Each row is a point. The ring and each string are closed loops that go straight from each point to the next, and from the last back to the first. Before rounding, they use only three directions, however many columns there are. Count how often each string passes through the ring. Passing back the other way cancels.
In the rows, 128 means zero.

Ring (6 x 3):
[[158 108 170]
 [148 124 118]
 [119 157 119]
 [ 99 153 144]
 [104 122 185]
 [139 113 192]]
String:
[[177  76 139]
 [160  49 134]
 [137 104 149]
 [150 156 161]
 [176 155 172]
 [175  88 179]
 [153  64 179]
 [162 118 199]
 [152 153 189]
 [132 120 168]
 [126  85 183]
 [132  93 212]
 [145 147 214]
 [143 165 178]
 [131 125 162]
 [134  71 183]
 [156  75 199]
 [176 110 197]
 [156  56 166]
 [142  93 154]
 [150 155 161]
 [169 148 158]]
Times through: 0
String, 28 rows:
[[110 144  92]
 [118 184 103]
 [128 204 126]
 [128 172 142]
 [120 127 144]
 [113 124 140]
 [119 153 148]
 [105 123 143]
 [ 80 117 141]
 [ 70 141 153]
 [ 90 166 165]
 [110 174 169]
 [115 144 161]
 [104 116 157]
 [ 77  85 155]
 [ 67 115 162]
 [ 85 152 163]
 [117 195 165]
 [125 157 157]
 [114 127 148]
 [ 85 107 125]
 [ 86 138 116]
 [103 189 115]
 [118 193 122]
 [128 184 133]
 [135 164 151]
 [121 119 138]
 [109 107 110]]
Times through: 4

Ring (8 x 4):
[[130  85 121 131]
 [139 117 118 128]
 [130 162 121 119]
 [102 174 136 104]
 [ 75 144 149  98]
 [ 61 108 151 105]
 [ 63  72 144 120]
 [ 93  58 132 130]]
String, 27 rows:
[[111  91 132 120]
 [ 90 105 125 133]
 [ 84  75 123 143]
 [ 79  68 127 140]
 [ 79 106 128 132]
 [ 93  84 137 119]
 [ 90  42 146 115]
 [ 69  37 141 127]
 [ 55  52 134 139]
 [ 70  80 132 133]
 [ 65  62 130 140]
 [ 81  23 134 136]
 [106  36 137 124]
 [113  35 131 130]
 [120  42 124 137]
 [140  47 128 125]
 [124  86 130 121]
 [107 109 130 121]
 [101 122 119 136]
 [136 111 109 142]
 [172  94 112 131]
 [156 105 111 136]
 [128 116 113 138]
 [114 119 113 141]
 [154  81 111 139]
 [156  59 118 132]
 [136  66 131 119]]
Times through: 1

Ring (10 x 6):
[[189 139 116 131 117 122]
 [169 137 159 147 108 110]
 [135 132 183 155 114  95]
 [ 92 127 177 153 124  99]
 [ 58 125 142 141 128 127]
 [ 51 126 103 127 132 150]
 [ 66 127  70 114 140 158]
 [118 130  42 101 155 145]
 [168 135  50 103 153 129]
 [188 138  75 113 138 125]]
String:
[[131 133  88 120 131 139]
 [153 136  66 112 128 152]
 [213 142  46 104 133 143]
 [229 142  77 114 130 122]
 [214 138 112 126 140  90]
 [169 134 125 131 139  95]
 [148 135 130 136 118 122]
 [142 137 152 147  95 136]
 [129 133 135 138 119 123]
 [130 131 150 142 128 102]
 [109 132 145 143 113 128]
 [ 72 129 179 157 100 131]
 [ 45 122 194 159 126  97]
 [ 35 120 166 148 144  97]
 [ 93 126 122 130 148 108]
 [ 97 129 108 128 134 131]
 [ 68 130  89 124 116 173]
 [ 53 129  55 111 124 190]
 [ 69 127   7  89 161 175]
 [124 128  34  96 174 126]
 [142 131  67 108 161 115]]
Times through: 3

Ring, 8 rows:
[[106 130 106 138 116 133 104 118]
 [124 138 121 109 110 126 113 118]
 [150 142 148  91 113 116 134 120]
 [166 138 170 101 127 111 156 121]
 [151 131 168 134 143 117 157 115]
 [118 122 142 173 151 130 139 110]
 [ 98 116 116 193 148 138 120 114]
 [ 93 117 104 184 137 139 108 118]]
String:
[[121 122 123 157 131 128 122 125]
 [126 124 131 152 133 126 128 123]
 [ 92 141 109 124 118 140 102  96]
 [ 77 122  88 177 128 145  92 111]
 [ 88  95  94 242 154 141 109 136]
 [112 107 123 206 153 132 129 129]
 [ 99 109 124 213 161 137 129 115]
 [ 96 135 129 153 142 139 123  90]
 [119 134 136 137 133 129 129 107]
 [138 125 150 153 143 122 145 120]
 [162 121 182 160 160 113 174 123]
 [150 132 177 139 152 118 165 107]
 [123 140 151 125 137 128 139  96]
 [139 123 166 167 159 122 160 112]
 [144 107 158 200 165 120 159 133]
 [125 124 137 156 138 127 133 118]
 [110 126 126 158 137 133 123 111]
 [115 103 121 212 152 130 128 136]
 [ 95 102  99 219 146 137 110 135]
 [ 80 126  90 163 123 144  92 109]
 [ 90 137 103 133 117 140  98 101]]
Times through: 1
String:
[[104  93 117 249 168 135 130 136]
 [ 73 116  94 201 143 147 100 108]
 [ 82 129 100 160 129 143  99 102]
 [107 131 119 145 128 134 115 110]
 [115 120 118 165 132 130 119 125]
 [106 112 100 181 128 133 106 135]
 [ 95 119  89 167 119 137  93 129]
 [ 82 140  91 125 108 143  86 100]
 [ 90 143 103 119 112 140  96  96]
 [ 95 138 107 128 117 138 101 101]
 [115 124 120 154 130 130 118 121]
 [112 112 112 185 137 131 117 133]
 [ 87  99  89 228 145 141 102 136]
 [ 74 118  92 192 138 147  97 108]
 [ 92 130 113 157 133 140 110 102]
 [116 131 130 144 132 130 125 110]
 [121 127 134 151 136 128 130 115]
 [130 113 145 188 156 125 146 125]
 [132 112 161 200 171 125 160 117]
 [122 132 157 155 154 130 149  96]
 [119 138 143 130 135 130 133  98]
 [127 133 143 137 135 126 135 109]
 [148 119 158 162 149 118 154 128]
 [160 114 176 177 163 114 172 130]
 [133 129 166 158 158 125 158 102]
 [115 133 145 149 146 132 137  97]
 [114 136 132 133 130 131 124 104]
 [129 122 139 160 141 125 136 122]
 [124 105 136 209 159 127 141 132]]
Times through: 5

Ring, 10 rows:
[[ 94 120 187 118 135 142 148 157 122]
 [ 82 154 160 118 110 152 139 161 153]
 [ 87 159 137 116  95 145 129 169 168]
 [114 129 104 106  82 112 108 192 175]
 [136 100  94 107  85  90 103 195 163]
 [151  83  94 119  94  82 111 180 141]
 [155  79 104 134 106  86 125 156 118]
 [147  80 135 144 126 101 144 135  95]
 [131  83 168 136 141 115 151 138  91]
 [111  96 188 123 144 129 151 150 103]]
String (32 x 9):
[[ 91 155 157 141 115 154 154 129 130]
 [ 89 157 162 143 118 158 157 125 127]
 [ 76 141 203 120 138 161 156 148 125]
 [ 80 116 216  98 145 149 146 177 129]
 [ 96 111 184 103 131 133 137 178 134]
 [111 117 147 121 114 124 135 162 134]
 [ 96 149 147 135 109 146 145 141 138]
 [ 70 183 156 132 104 170 149 140 155]
 [ 66 184 152 116  96 166 136 164 175]
 [ 79 161 139 101  90 145 120 188 183]
 [100 129 130  96  93 121 111 200 175]
 [102 141 105  93  74 117 100 209 196]
 [112 141  90 110  72 114 106 189 184]
 [116 144 100 137  85 124 128 150 153]
 [124 116 114 123  96 111 123 167 146]
 [136  83 118 101 101  89 108 199 150]
 [153  60  98  89  93  65  91 222 158]
 [166  53  75  91  82  52  83 225 162]
 [155  90  70 119  78  76 102 184 155]
 [162  67  74 100  81  61  90 211 160]
 [163  52  81  84  84  52  81 233 167]
 [140  82 107  99  95  84 103 204 155]
 [125 110 118 118  99 108 121 173 146]
 [116 141 103 135  87 123 128 151 151]
 [109 158  90 130  73 127 120 161 172]
 [ 97 153  97  97  68 123 101 204 201]
 [ 90 176 112 134  82 148 133 148 168]
 [105 142 130 132 101 134 137 149 144]
 [113 118 140 120 110 122 131 165 139]
 [ 90 124 169  96 116 134 127 190 155]
 [ 68 143 198  95 127 157 138 184 154]
 [ 65 156 202 113 131 169 152 157 141]]
Times through: 0

Ring (6 x 11):
[[182 131 137 131 151  87 162  51 106  62 115]
 [190 157 146 108 156  81 133  77 110  78 116]
 [193 173 130  94 150  87 123 101 106 103 128]
 [182 171 100  89 135 102 127 126 101 125 147]
 [165 139  85 110 127 112 155 109 100 109 150]
 [169 123 100 132 133 105 175  68  98  82 136]]
String:
[[169 160 124  83 145  97 113 137 116 104 136]
 [170 164 112  81 140 101 114 143 113 115 143]
 [180 174  81  85 127 111 128 139  97 141 158]
 [184 167  69 100 122 114 149 117  89 139 160]
 [178 154  81 107 126 111 153 107  94 122 153]
 [163 142  64 107 118 121 159 121  94 126 162]
 [158 130  75 113 122 118 163 112  99 109 155]
 [174 131  71 133 121 115 186  72  86 106 151]
 [176 137  99 124 134 103 166  76  97  93 138]
 [171 141 118 110 142  98 145  95 108  87 132]
 [188 127  94 151 132 101 197  29  85  82 133]
 [176 112 118 151 142  95 190  30  98  57 120]
 [167 123 137 123 150  91 154  72 113  60 118]
 [174 139 127 114 146  93 146  84 109  79 125]
 [172 132 153 116 157  84 141  75 118  56 111]
 [194 142 167 128 165  71 149  37 111  48  99]
 [203 157 154 121 161  74 145  46 104  68 107]
 [189 161 168  98 166  73 116  87 119  69 106]
 [173 148 132 100 148  92 130 105 114  86 127]
 [191 160 115 111 142  93 146  81  98 100 132]
 [211 193 118  93 146  87 124  95  94 124 134]
 [202 196 112  79 143  92 112 124  99 134 141]]
Times through: 1
